Each row of a before or after table is a point. The points were changed in one or more steps. Then noise was added and the rows were shuffled. The steps act on how far a point lies along the listed directions, d1 being the first. Name the steps. A step turns or swaps two directions, mirrors them in a line or flattens them onto one, adds a multiple of one to another, or multiplies one. Angles are multiples of 10 degrees, from the lower direction toward the higher: turns from -170 to 170, lines from 10 to 170 but not 90. Use the fewest steps. Two steps may share a direction if one is a turn and the other turns, adds or multiplies; they go together, in the order done. Otherwise the lowest direction goes first.

Directions:
(1): -.22, .04, .71
(2): .68, .23, .19
(3): .21, -.70, .11
Before (8 x 3)
.35, .22, .39
.11, .08, -.11
-.02, -.08, -.01
.19, -.94, .01
-.14, .00, -.09
-.08, .03, -.16
-.20, .16, .27
.02, -.34, -.12
After (8 x 3)
-.11, -.16, .32
.38, .12, .41
-.06, .05, -.03
.13, -.03, -.09
-.36, .85, -.26
-.11, -.11, -.06
-.04, -.10, -.12
-.16, .25, -.21
Steps: multiply d3 by -1

Directions:
(1): .59, -.31, -.75, -.13, .28, -.04
(2): -.18, -.28, .24, -.71, .29, -.60
(3): .09, .85, -.20, -.56, -.01, .15
(4): .05, .44, -.13, .50, .14, -.79
Before (11 x 6)
-.58, .26, .58, -.08, -.46, .68
-.35, -.23, .59, .00, -.07, -.04
.12, .07, -.34, -.06, -.12, .54
.12, .25, -.12, -.12, .16, -.05
-.19, .47, .43, .07, -.47, .05
-.15, .22, .18, -.09, .07, -.03
-.40, -.35, .30, .03, -.10, -.13
-.21, -.40, .37, .94, -.16, .15
.08, .12, -.07, .30, -.06, .06
-.05, .21, -.05, -.18, .02, .07
-.05, -.36, .19, .33, -.12, -.05
After (11 x 6)
-.08, -.07, .01, .17, .06, -.19
.10, .12, -.06, -.46, -.06, .21
-.26, .15, .09, -.54, -.02, -.04
-.11, -.15, .15, -.02, .16, -.19
.18, .19, -.46, .35, .07, -.18
.06, .05, -.31, -.51, .41, -.95
.19, -.44, -.02, -.32, .03, -.57
.20, -.19, -.19, -.03, .05, .10
.31, -.03, -.37, -.93, .23, .39
-.12, .16, .23, -.62, .14, -.20
-.01, -.14, .12, .31, .06, .01
Steps: mirror d1 and d2 in the line at 130 degrees; turn d3 and d4 by 140 degrees
